Rows are points. The points of each table are mixes of a few directions, plus a little noise. Count the directions of each table, and those that both share. Where both have some left over, give the other angles between the two spaces (their principal angles), to ten degrees, smallest first.
In the rows, zero is written as 128.

First (4 x 3)
[[ 74  96 131]
 [168 151 119]
 [178 158 193]
 [ 91 106  67]]
Second (7 x 3)
[[127 127 128]
 [144  86  78]
 [140  93  86]
 [124 136 143]
 [134 102  98]
 [131 124 121]
 [ 93 223 242]]
Directions: first 2, second 1, shared 0; angles 40

First (6 x 6)
[[112 145 114 100 118 102]
 [176 185 129 162 114 114]
 [192  95 120 144  79 143]
 [ 17 119  74  79 114 150]
 [ 81 101 179 148 216 162]
 [193 129 153 139 125  95]]
Second (8 x 6)
[[125 180  96  78  90  49]
 [167 132 108  88  75  64]
 [120  88 158 178 171 206]
 [160  72 151 157 134 174]
 [146  75 154 166 149 189]
 [ 76 199 104 103 134  85]
 [ 89 186 108 104 130  92]
 [141  94 145 152 139 165]]
Directions: first 4, second 2, shared 2

First (11 x 11)
[[158 132  89 115 101 134 115 117  98  96  98]
 [137 104  93 120 166 101 104 139 153 135  95]
 [160 114  81  96  97 138  80 175 129 107  89]
 [133 147 147 110  71 156 152 143 115 128 157]
 [166 125  82 100  90 134 100 150 114 103  91]
 [129 113 133  81 112 129 136 189 178 173 146]
 [ 64 135 198 145 233  65 249  40 175 233 197]
 [137 135 127 151  92 165  80 149  93  74 115]
 [122 153 151 135 117 134 175  83 103 129 154]
 [133 149 137 146  97 151 129  99  82  92 130]
 [ 69 104 175 205 236 102  88 124 167 136 131]]
Second (11 x 11)
[[159 163  87 212 107 142 138  98 104  68  56]
 [ 88  83 153 100 195 105  76 163 163 163 155]
 [115 151 164 201 105 160 141 164 156 120 128]
 [113 119 145  88 148 104 169 125 158 184 161]
 [166 134  76 111 114 101 183 116 153 152  93]
 [162 140  93 112  76 149 101 103  60  67 106]
 [100 152 179 220 133 154 140 138 144 114 138]
 [119 133 134  60 134 109 154  26  49 125 181]
 [155 124  94  93  90 145  76 113  59  67 110]
 [113 122 148 134 141 124 134 162 166 156 142]
 [108  84 138  77 158 110  97 206 196 186 148]]
Directions: first 4, second 5, shared 4

First (10 x 14)
[[183 137 142 138 137 121 115 157 186 101  74  86 109  96]
 [ 94  75 166  87 133 119  39  86 111 128 122 132 125 134]
 [212 151  85 123  55 102 157 219 157 130  94 126  93 158]
 [ 51 133 122 166 158 179 154  40  37 132 210 167 137  99]
 [ 83 134 109 151 165 142 147  53 108 128 197 166 164 122]
 [113 136  74 136 128 139 138 131  95 103  92  96 129 143]
 [ 91 101 244 115 137 154  99 118  92 165 150 137  98  78]
 [213 162  30 125 108  78 159 203 222  93  54  88 151 183]
 [ 54 126 164 119 164 143 164 115  98 166 162 138 169 139]
 [186 124 143 117  97 103 108 157 176 132 126 142 107 127]]
Second (8 x 14)
[[ 88 139  71 142 122 121 157 156  54  89 206 122 102 146]
 [146 141  99 140 108  95 148 159 125 102 234 160 100 132]
 [209 134 149 141  85 131 122 107 180 163 128 187 116 106]
 [102 106 131 119 115 154  98  91  72 140 102 134 120 128]
 [185 192  99 168 154 138 224 175 210 133  52  85 166 116]
 [ 78 143  80 140 141 135 165 154  67  96 148  93 123 145]
 [ 60  75 176  86 149 147  50  78  88 146  63 104 146 132]
 [154  90 220  85 152 104  59 103 226 160  86 135 155 114]]
Directions: first 6, second 4, shared 3; angles 70

First (10 x 20)
[[ 93 182  96 182 125  61  81  59 159 168 124 108 119  88 101 225 131  97
  177 160]
 [166  79 126 147  97 121 128 145 150 165 225 125  72 139 127 137 123 136
  121  98]
 [130 124 132 119 131 138 135 137 121 119 121 131 134 132 132 114 128 133
  122 125]
 [133 118 145  92 141 166 153 158 103  93  93 139 154 145 142  74 129 142
  105 122]
 [155  87 153  86 130 181 165 182 104  95 128 143 136 159 149  51 126 152
   90 104]
 [111 152 116 147 129 104 109 101 138 141 120 121 129 112 117 165 129 115
  148 143]
 [103 158 139  94 158 155 141 133  97  82  40 137 182 129 137  91 132 130
  121 147]
 [148 102 125 142 109 121 126 134 143 152 184 125  95 133 126 138 125 131
  126 112]
 [135 121 124 140 119 118 123 124 139 143 154 125 111 126 124 143 127 126
  131 124]
 [107 157 123 131 139 118 118 109 125 122  91 125 147 116 124 143 131 120
  140 146]]
Second (9 x 20)
[[133 126 154 130 108 104 114 135 131 118 106 132 133 107 106 141 146 126
   73 128]
 [118 157 124 129 139 110 150 163 127 147 119 117 151 139 113 125 148 116
  150 122]
 [121 142 197  94  77 106  86 134 155 107  70 134 142  95  82 169 185 124
   45 149]
 [155 105 111 188 137  78 146 148  96 131 142 129 124 109 123 109 103 128
   71  93]
 [147  80 105 148 134 153 117  83 115 111 164 140  91 123 164 113  76 145
  122 123]
 [100 174  96 102 164 158 165 152 136 162 140 110 152 176 141 116 139 116
  249 136]
 [140 104 124 141 125 130 120 109 121 117 140 135 111 118 139 124 107 136
  106 124]
 [103 151 118  85 141 178 131 115 147 137 134 122 132 160 146 130 135 128
  217 151]
 [135 112 123 134 128 134 122 113 125 121 138 133 116 124 139 125 112 134
  120 127]]
Directions: first 2, second 3, shared 0; angles 60, 90

First (11 x 32)
[[132 113 157 139 115 132 105 114 167 157 144 122 130 127 142 124 139 140
  121 138 124 145  94 113 160 150 150 104 119 127  77 151]
 [ 88 106 134 133 136 128 112 125  70 108 124 105 106 119 142 129 143 134
  162 135 133 148 162 115  74 100  89 161 160 142 135  93]
 [107 104 138 144 134 109  77  94 132 141 134 112 123 144 153 129 157 129
  147 141 123 142 146  92 148 120 133 141 136 139 138 110]
 [141 142 127 118 121 146 163 153 125 121 126 137 129 113 113 126 109 131
  115 120 133 124 109 153 112 136 123 116 124 120 108 144]
 [142 144 100 126 140 106 124 115 146 127 121 141 143 153 121 131 127 110
  119 123 122 102 150 124 162 123 146 134 114 125 187 120]
 [126 123 141 128 121 140 134 136 124 130 132 124 124 115 129 125 126 137
  128 128 131 139 112 133 115 135 123 120 131 127  95 137]
 [124 140 107 119 137 127 149 139  97 105 117 132 126 127 117 130 119 120
  133 120 132 116 154 141 100 112 109 146 136 129 165 111]
 [108 109 155 132 118 146 124 136 105 129 134 111 112 106 139 124 133 145
  143 134 133 155 114 126  92 128 108 126 145 133  75 130]
 [138 135 131 123 121 139 147 142 133 128 129 133 131 119 120 126 117 131
  119 124 130 127 111 142 123 137 129 116 123 122 109 142]
 [161 150 119 119 121 135 157 143 161 135 129 148 143 128 111 127 109 123
  100 118 127 111 102 149 154 149 149 104 105 115 121 155]
 [141 142  97 127 143 101 118 110 147 127 120 140 143 158 123 133 131 107
  122 125 121 101 155 119 168 121 148 139 114 127 197 115]]
Second (10 x 32)
[[127 129 128 128 127 128 127 128 128 128 127 127 127 128 128 128 128 129
  128 129 128 129 127 127 129 127 129 128 128 128 128 128]
 [128 142 126 136 124 122  99 115 151 136 137 133 147 134 130 125 139 115
  111 148 116 119 117 111 174 142 153 126 134 130 131 133]
 [129 151 126 143 122 117  76 105 167 142 144 137 160 142 132 122 146 107
   97 161 107 113 110  99 204 150 171 125 136 132 133 135]
 [127 117 131 121 131 132 155 140 109 121 120 124 112 121 126 131 119 139
  142 112 138 136 137 143  90 117 106 129 124 128 126 123]
 [127 116 130 121 131 132 152 139 108 121 120 125 113 122 126 131 119 137
  141 113 137 136 137 141  92 117 108 130 125 127 125 123]
 [124  90 134 104 139 145 210 166  63 106 103 117  77 107 121 137  97 164
  177  76 160 154 156 174   7  94  58 133 114 125 120 115]
 [129 139 126 134 124 123 105 118 144 135 135 131 142 133 131 125 135 119
  114 143 119 121 119 115 161 138 147 126 131 129 131 132]
 [128 127 128 128 128 128 129 129 126 128 127 128 127 127 127 129 127 128
  130 128 130 128 129 130 125 127 127 128 129 128 127 127]
 [128 130 128 129 128 128 125 127 131 128 128 129 131 129 128 127 129 126
  127 130 127 127 127 126 134 130 130 127 128 129 128 127]
 [130 140 126 135 126 124 103 117 147 135 136 132 144 135 128 125 137 117
  113 145 119 121 119 114 167 139 149 126 132 130 130 132]]
Directions: first 3, second 1, shared 0; angles 30

First (11 x 32)
[[136 123 118 124 114 132 124 144 135 134 102 106 124 139 139 142  97  99
  134 102 125 123 121 130 123 140 153 112 126 139 123 117]
 [131 122 107 124 104 121 136 124 129 126 105  98 130 140 127 142  88  95
  138  83 124 113 121 112 113 133 147 118 107 145 122 110]
 [125 134 160 134 162 156  98 154 143 143 155 146 116 132 151 135 160 135
  134 174 127 147 123 163 148 132 119 120 177 104 138 146]
 [110 131 140 141 146 132 124 104 127 122 176 131 125 133 120 132 150 130
  137 141 129 130 116 126 134 112  95 139 137 111 138 135]
 [138 131 148 122 149 143 112 161 134 142 120 160 125 115 144 115 159 159
  114 176 130 146 144 158 144 137 133 126 158 118 128 146]
 [135 137 163 125 167 140 115 153 126 135 144 187 129 100 134  97 193 193
  102 209 133 156 154 162 153 129 109 143 164 105 132 162]
 [126 130 129 126 131 111 147 107 112 114 139 154 138 108 107 103 154 167
  108 146 134 131 143 116 128 114 104 152 113 125 127 138]
 [137 112  63 115  51  88 173  98 116 109  58  61 140 145 105 143  28  67
  138   7 125  87 121  68  86 134 173 117  45 182 109  78]
 [123 125 108 130 108 114 143 103 124 116 126 103 131 136 114 135 102 107
  135  89 127 112 121 103 116 123 128 130 103 141 126 113]
 [117 136 161 140 167 150 103 132 136 136 179 150 119 127 139 132 174 144
  134 180 128 145 121 152 149 123  98 133 170  99 141 150]
 [131 125 114 124 110 122 134 129 128 128 108 107 127 136 129 136 102 107
  133 100 126 118 124 120 119 133 144 119 114 139 125 115]]
Second (10 x 32)
[[137 122 143 142 120 118  79 122 134 128 162 131 145 123 147 185 126 111
  166  92 110  88 114 164 163 158 134 145 108 110 134  96]
 [124 130 122 121 133 133 150 130 126 127 113 126 120 131 119 102 129 135
  111 145 137 146 134 113 111 114 125 120 136 135 125 142]
 [112 139 102 103 143 148 215 140 116 126  69 124  97 138  95  25 130 158
   60 192 160 200 153  63  64  75 117  98 162 160 115 186]
 [120 134 116 117 135 137 169 133 123 127 100 127 114 132 115  81 129 142
   96 158 143 159 141  98  98 103 124 114 144 142 122 154]
 [130 126 130 130 127 125 118 126 129 129 136 129 131 127 132 140 128 125
  137 120 125 119 125 135 136 135 128 132 124 125 130 120]
 [123 131 121 121 132 135 153 132 124 126 111 128 119 131 119  99 129 137
  108 146 137 148 136 110 110 112 126 120 138 137 124 145]
 [134 124 138 136 124 122 100 124 131 129 147 129 139 125 139 162 127 118
  151 106 117 105 118 150 150 146 132 139 117 117 132 109]
 [137 122 141 141 121 119  83 122 135 129 159 130 143 124 145 181 127 113
  162  95 111  92 113 162 161 155 133 144 111 112 134  98]
 [142 118 151 149 116 111  52 119 138 129 179 130 156 119 156 218 126 102
  188  71 101  67 105 185 184 173 138 156  99 101 138  79]
 [121 133 118 118 134 136 164 132 123 126 103 127 114 131 115  85 130 139
  100 154 141 157 138 101 102 106 123 117 142 141 123 151]]
Directions: first 3, second 1, shared 0; angles 60

First (9 x 32)
[[103  88 186 159 160 199 106 167 154 132 174 125  89  48 142  95 185 120
  109 122 109  68 121 101  71 195 137   7 164 130 101 132]
 [151 136 127 137 116 115 127 136  93 126 114 142 125 179 100 123 101 128
  138 113 126 155 130 114 139 144 136 177 109 153 144 119]
 [152 138 129  87  88 135 170 159 154  82 141 124 127 150 113 155  69 158
  138 162 128 153 184 145 175 181 117 135  88 165 166 121]
 [162 122  82 119 122 113 141 148 120 115 111 103 124 148 117  97 104 129
  113 114 120 144 110 123 115  78 128 138 157 121 114 112]
 [159 126 162 140 137 130 131 145 112 142 134 145 127 148 125 115 110 112
  150 103 141 115 115  82 102 131 116 147 131 157 126 112]
 [ 71 142 109 112 158 122 120  81 134 144 119 126 142 131 154 148 160 135
  145 155 133 134 117 182 146  65 123 121 119  82 128 141]
 [139 121  78 101 116 140 147 165 124  85 119  99 103 164 101 102  98 158
  116 145  99 167 142 164 146 121 140 108 128 127 139 113]
 [123 143 130 143 129  81 113  69 134 171 113 140 172  94 161 157 154  97
  125 111 160 104 103 109 119  77 115 177 142 102 106 146]
 [ 93 136 149 154 126 117  97  82 128 155 126 148 144  91 140 160 171 115
  119 127 136 113 130 131 139 160 140 142 114 114 126 156]]
Second (10 x 32)
[[131 130 161 152 156 148 110 143  72 143 128 158 101 199  99 104 122 127
  167 106 118 139 112 112 117 150 140 146 106 158 144 110]
 [117 144 123 134 165 132 113 126  66 140 116 150 106 236 100 112 120 145
  181 118 114 159 115 161 142 107 144 150 104 138 154  99]
 [111 141  94 114 139 120 126 115 113 125 117 123 123 173 121 129 127 144
  142 140 120 149 127 173 150  94 136 134 122 110 140 121]
 [143 128 117 110  97 107 148 117 185 120 135 107 156  56 158 155 126 120
   99 140 147 104 144 121 133 120 111 121 148 114 113 144]
 [117 108 139 155 106 163 113 168  71  95 105 139  93 152  65  95 118 132
   97 125  94 195 141 105 139 220 166 154  78 159 151 152]
 [119 127 114 113 139 118 134 105 173 141 140 107 145  79 170 139 150 125
  122 138 141  87 116 144 113  73 109  87 168  92 104 127]
 [174 142 126  96  83  76 164 100 220 135 151 109 186  35 188 185 110 113
  110 136 176  64 151 105 131 103  82 133 166 121 107 132]
 [113 129 129 140 149 143 113 136  86 131 118 140 108 180 105 108 132 134
  146 124 112 151 119 140 129 132 144 131 112 132 140 119]
 [123 110 151 151 124 153 116 152 108 119 125 135 109 119 105 106 132 122
  110 119 115 142 127  99 114 176 142 126 114 145 130 141]
 [136 122 126 116 119 114 141 115 184 134 142 109 151  52 169 145 141 118
  107 134 146  87 128 116 112 103 106 101 163 106 103 137]]
Directions: first 6, second 4, shared 3; angles 30

First (11 x 32)
[[164  68 227 218 128 118  93 165 131  71 110  70 126 172 129 135 146  92
  127 111 124 152  92 140 171  80 149 160 156  35 161 134]
 [116 124 152 133 140 158 181 144 120 126 142 113 189 140  89 142 186  84
  104 103 118 108 149 106 127 154 194  76 107 168 146  87]
 [134 144  86 125 118 114 107  99 160 123 127 124  92 116 158 115 126 176
  129 154 161 133  97 134 150 118  83 143 160 149 104 135]
 [104 142 113  75 131 133 142 143  84 173 129 176 145 109 109 132  85 100
  150 116  89 118 184 123  57 152 141 113  74 131 130 143]
 [172 129 133 161  95 110  92 177 165  85 101  70 142 183 172 119 146 125
  155 144 154 160  63 121  97  74 155 131 157  80 135 139]
 [124 115 144 178 149 149 163  77 173  90 153  80 126 127 112 133 213 153
   66 127 174 106  94 125 246 143 129 115 181 195 118  75]
 [121  94 146 144 154 100  72  60 108 137 130 169  15  74 136 124  52 181
  120 142 121 129 137 178 212 125   7 216 158  77 111 176]
 [116 156  74  68 119 113 113 128 103 174 125 184 108 100 141 121  64 141
  161 141 109 130 161 132  62 138  97 134  94 129 113 162]
 [110 139 141 125 138 166 198 146 127 128 147 107 209 145  86 144 203  79
   99  99 123 104 150  97 120 160 211  57 103 194 145  71]
 [132 137 121  85 110 115 107 184  83 158 104 163 144 138 136 125  64  90
  184 120  80 144 160 126  14 118 153 128  75  70 144 167]
 [115 155  71  99 128 127 133  89 148 141 138 144 102 100 142 119 130 173
  118 151 153 116 120 132 147 143  90 126 142 184 100 123]]
Second (10 x 32)
[[183  99 135 175  97  72  36 198 161  87 107  71  93 185 181 146  97 130
  167 149 118 170  72 138  94  60 101 188 158  30 158 156]
 [107 144 105  74 126 136 165 195  95 169 144 146 197 143  91 163 128  64
  141 104  67 108 192  97  22 166 196  76  55 159 162 103]
 [ 97 112 171 145 165 166 185  78 110 131 151 139 141 100  77 130 171 117
   78 103 130  97 158 130 209 168 143 105 128 175 125  94]
 [ 94 137 139 115 154 166 185  70 111 145 143 157 141  89  92 115 156 131
   93 113 141 101 157 128 181 169 137  98 122 187 108 108]
 [121 153  99 101 124 135 137  97 129 142 121 152 121 107 141 104 118 154
  134 139 151 128 124 130 125 133 114 121 130 149 101 141]
 [123 144 106 102 122 129 136 137 122 144 127 142 141 125 129 126 119 124
  138 129 123 126 140 121  92 136 138 114 111 140 125 130]
 [102  82 207 172 172 160 182 125 103 119 163 110 161 127  52 167 186  75
   69  83  92  93 174 122 202 169 171 106 115 155 166  71]
 [124 118 151 153 143 140 136  76 135 114 130 128 104 107 125 111 144 154
  103 129 157 124 114 141 204 129 103 139 159 137 109 127]
 [175 114 124 165 100  83  48 156 162  91 103  89  81 161 186 123  96 157
  161 156 145 167  65 145 122  66  84 185 170  51 131 164]
 [157 176  41  77  79  91  69 147 152 140  91 144 101 135 207  94  64 175
  195 173 155 165  85 131  30  85  91 149 133  96  96 186]]
Directions: first 4, second 3, shared 2; angles 30

First (10 x 32)
[[127 111 152 118  73 168 122 133 115  77 225 160 175 127 171 122  70 119
   60 183  99 115 162 151 167 127 108 185  96 110 192 133]
 [ 97 129 147 156 148 147 124  97 136 115 115 119 127 134 118 162 164 133
  102 147 148 112 120  87 135 102 128 110 147 158  77 129]
 [135 128 138 134 103 153 129 110 128 138 130 123 148 113 147 161 137 159
  115 164 147 122 131 132 119 110 122 104 159 146 127 131]
 [ 84 138 117 138 152 124 122 138 142 150 103 122 109 150 112 161 147  97
  134 110 148 123 111 117 145 110 113  82 147 134  74 130]
 [163 124 127 123 113 113 113 126 132 145 129 132 144 135 136 119  89 109
  150 111 112 124 132 143 118 130 140 122 113 104 163 131]
 [215 135 100  90 113 141 199 168  86 146  72 106  99  60 128  70 184 249
  177 108 138 147 153 198  50 197 170 102 170 147 152 121]
 [140 120 151 158 154 132 107 105 139 109 110 130 134 165 109 126 112  77
  121  87 106  81 137  96 134 120 168  96 102 120 102 135]
 [ 72 128 122 127 141 117 111 150 139 116 163 145 122 163 122 133  99  60
  108 117 115 128 122 120 178 119  98 147  99 107 117 130]
 [158 130 113 109 140 110 155 145 111 123 109 121 103 102 115  78 149 168
  155 108 120 151 131 142  99 167 145 160 120 128 146 120]
 [ 89 136 115 128 143  75  99 106 152 163 126 121 119 129 120 149 127 112
  156 145 146 177  82  95 134  99  88 172 126 126 130 120]]
Second (11 x 32)
[[109 116 170 167  84 172  64  90 160 134 175 150 204 191 165 219  44  29
   74 151 122  55 143 115 180  54 119  48 125 107 124 150]
 [126 127 133 133 123 134 122 123 133 128 135 132 137 135 133 139 117 117
  123 130 127 120 131 127 135 119 125 118 128 125 127 130]
 [137 133 106 107 150 105 162 147 111 126 105 117  90  96 109  80 172 179
  156 116 133 166 121 134 102 166 133 170 130 138 131 117]
 [128 129 127 127 128 129 129 128 127 128 128 129 128 127 129 128 129 129
  128 127 129 128 129 127 128 127 127 128 128 130 129 128]
 [127 127 130 130 127 128 127 126 128 129 129 128 129 129 129 132 127 126
  126 129 128 127 128 128 128 126 128 127 128 127 128 128]
 [134 132 115 118 141 116 146 138 119 127 116 122 107 110 117 104 152 154
  143 122 129 147 123 132 114 148 131 150 128 132 129 123]
 [130 129 123 123 134 121 137 131 122 127 121 125 118 120 122 116 140 141
  135 126 130 138 127 130 121 137 129 139 127 131 129 125]
 [123 126 138 138 117 140 113 119 134 129 140 133 147 144 137 150 108 104
  114 134 126 109 132 126 141 110 125 108 127 123 126 133]
 [114 118 161 158  93 163  77  99 154 132 165 146 186 177 157 198  63  50
   85 145 122  71 139 117 168  71 121  64 126 112 124 145]
 [129 129 125 123 131 125 133 131 125 128 124 127 122 124 125 120 135 136
  133 126 129 134 128 128 124 135 129 135 129 130 128 126]
 [149 143  78  81 180  75 205 173  91 121  74 100  40  54  86  22 226 244
  193 101 136 214 110 144  67 215 138 223 132 152 134 103]]
Directions: first 6, second 1, shared 1

First (10 x 32)
[[192 164 141 172 146 151 190 109 156 144 181 118 104 160 110 180 143 154
   66 170 134 117 163 160 146 173 184 156  77 148 181 104]
 [ 99 111 118 107 121 121  75 161 118 104  86 131 168 103 134 113 115 102
  158 113  99 127 117 124 116  80 108 113 160 123  96 114]
 [128 158 158 141 150 114 157 124 140 148 156 150  99 142 100 129 147 147
   81 121 156 125 126 102  93 205 114 156  71 135 138 152]
 [120 161 162 136 154 109 143 140 140 141 147 156 112 134  95 128 144 139
   81 115 148 122 126  96  81 200 106 158  66 137 129 145]
 [193 134 112 161 123 165 173  99 143 131 162  95 120 152 140 174 129 144
  112 178 119 123 162 185 186 108 198 128 132 139 175  93]
 [117 146 151 131 142 111 151 118 132 148 148 148  96 137 111 115 141 142
  102 109 159 132 119  96  97 193 104 146  88 127 131 164]
 [100  92 106 101 107 126  96 122 106 119  97 119 139 111 155 101 112 113
  183 111 123 140 109 126 145  77 107  99 184 111 103 141]
 [111  83  89 100  99 140  58 157 108  90  67 105 189  96 161 118 100  89
  198 130  76 126 123 159 159   7 133  88 212 117  96  88]
 [137 108 104 124 113 145 103 136 122 108 106 106 157 118 146 138 113 112
  159 141  98 124 135 160 159  59 149 108 172 125 124  96]
 [ 87 122 143 110 128 103 131 114 115 147 128 152  95 127 125  86 134 136
  139  89 168 142  98  81  98 176  77 126 119 113 107 187]]
Second (11 x 32)
[[160  96 141 133 107 108 125 132 143 145 124 182 153 175 119 170 111  96
  150 101 111 131 117  98 151 127  62 116 137 171 106 138]
 [112 116 167 105 106 187 199 173 150 127 155  98 103  81 170 134 176  84
   78 160 151  75 155 116  58 110 109 166 177  78 172 159]
 [ 76 210 116 154 145 179 152  83  55  60 109 141 151  92 189 155 173 125
  135 166 140 170 143 127 143  80  90 181  89 128 197 131]
 [125 209 104 146 113 126  65  50  95 149  85 149 147 123 120 167 129 175
  162 108 139 183 112 172 167 133 133 158  87 119 134  81]
 [116 108 109 136 153 101 120 138 120 110 139 119 129 143 112  90 104 147
  132 138 115 130 123 129 144 136 166 103 111 138 113 120]
 [157 141 144  99 109 142 110 119 158 179 113 109  96 107 114 141 132 141
  122 105 140 114 122 152 100 149 144 138 158  94 115 120]
 [121  82 120 153  83  80 108 142 144 165 152 174 172 189  96 151  93 132
  139 127 117 119 112 138 157 147 125 131 116 120 107  85]
 [102 133 128 130 118 135 138 155 155 132 155  51 116  76 128  73 166 132
   74 139 172 106 162 150  85 128 193 118 131  92 147 139]
 [177 133 145 104 115 125 101 125 179 175 112  90 102 103 105 120 144 122
  114  76 153 123 137 133 103 144 136  96 155 139 100 153]
 [127  99 122 121 202 134 169 141  80  50 124 165 115 158 153 115  94 113
  162 157  71 134 111  75 154 108  91 110 126 181 124 158]
 [133  83 113 128 157  90 120 149 130 117 140 130 123 161 102  91  86 142
  140 131 100 122 114 119 147 144 159  90 122 149  94 124]]
Directions: first 3, second 6, shared 0; angles 70, 80, 80

First (10 x 32)
[[121 126 144 158 144 125 120 152 114 125 132 134 130 124 108 113 118 117
  134 112 101 122 134 100 185 138 131 123  99 138 149 106]
 [154  96  54  34 160 100 151  58 142 153 161 130 114 178 152 110 110 149
   92 142 145 129 159 168 100  83 132 111 111 112 134 111]
 [143 107 199 168 152 124 116 145 131 118 157 121 158 120 130 120 104 137
   99 131  75 103 127 123 149 220 131 121 105 109 117 107]
 [108 101  88 104 130 105 139 104 153 144 112 132 109 130 118 124 126 166
   99 145 170 146 140  91 110 126 116  97 135 134 110 147]
 [120 187  67  84  75 153 138 118 116 128  92 133 100 128 139 156 169  93
  191 121 183 153 108 181  77   7 128 163 176 142 141 162]
 [115 122  99 160 114 169 123 160 120 117  99 103 138 131 146 149 168 119
  151 137 187 142 130  55 115 107 138 160 175 175 106 154]
 [131 114 141 128 152 107 127 124 127 134 147 138 127 133 114 108 104 134
  110 120  94 119 139 128 166 149 127 108  91 117 144 103]
 [134 123 119 108 121 128 134 110 141 131 128 122 129 132 143 137 132 141
  117 142 146 131 126 145  87 132 125 128 147 120 109 142]
 [126 180 197 188  99 157 109 180 102 104 118 131 142  94 117 143 139  85
  177 104  86 117  96 155 151 141 131 159 133 125 143 127]
 [125 126 172 147 132 112 123 133 135 127 135 136 133 111 113 121 109 139
  112 126  95 119 122 136 141 178 120 110 109 108 127 122]]
Second (11 x 32)
[[148  85 140 166 138 149 120  63 148 101  87 147 168 103 157 157 173 116
  158 140  60 126 104 149  70 194 126 147 186  80 122  86]
 [ 82 156 202 115 133  65 119  95  72 128 117 122  77 153  50 105 116  99
  120 116  81  88 108 176 119  84 107 108  85 124 182 195]
 [121 159 114  91 110 125 149 180 118 138 152 107 118 134 118 103 100 138
  104 147 168 117 140 110 155  86 143 130  85 149 115 141]
 [139 119 115 133 126 144 132 127 141 123 124 130 145 119 146 135 136 133
  133 136 128 133 128 121 122 143 134 136 142 121 115 108]
 [133  88 111 198 173 126  66  93 149 154 139 177  92 154 141 182 145 135
  153  23 159 207 156 130 165 170  78  83 190 165 166 144]
 [118 160 126  87 107 123 154 171 114 133 144 103 125 127 112  96 103 132
  107 161 148 101 130 117 141  86 147 137  81 136 114 139]
 [145 125 121 108 105 155 162 130 141 103 106 110 179  96 156 117 140 127
  130 196  95  94 107 123  84 145 162 167 130  87  89  83]
 [119 121 155 142 139 112 114  93 119 123 113 137 118 132 112 135 138 116
  136 115  97 123 118 151 114 138 115 122 137 118 150 141]
 [132 139 100 114 123 136 134 169 135 143 152 121 123 135 135 122 111 144
  114 123 177 143 146 102 162 109 134 123 112 154 116 130]
 [133 144 109 101 112 139 150 166 130 129 140 111 140 122 137 111 114 138
  115 157 152 118 133 109 137 110 148 140 106 133 105 120]
 [135 113 113 153 142 135 110 119 142 136 132 146 123 134 142 148 136 132
  137  96 143 158 139 123 141 146 115 116 152 139 134 125]]
Directions: first 5, second 3, shared 0; angles 50, 50, 80
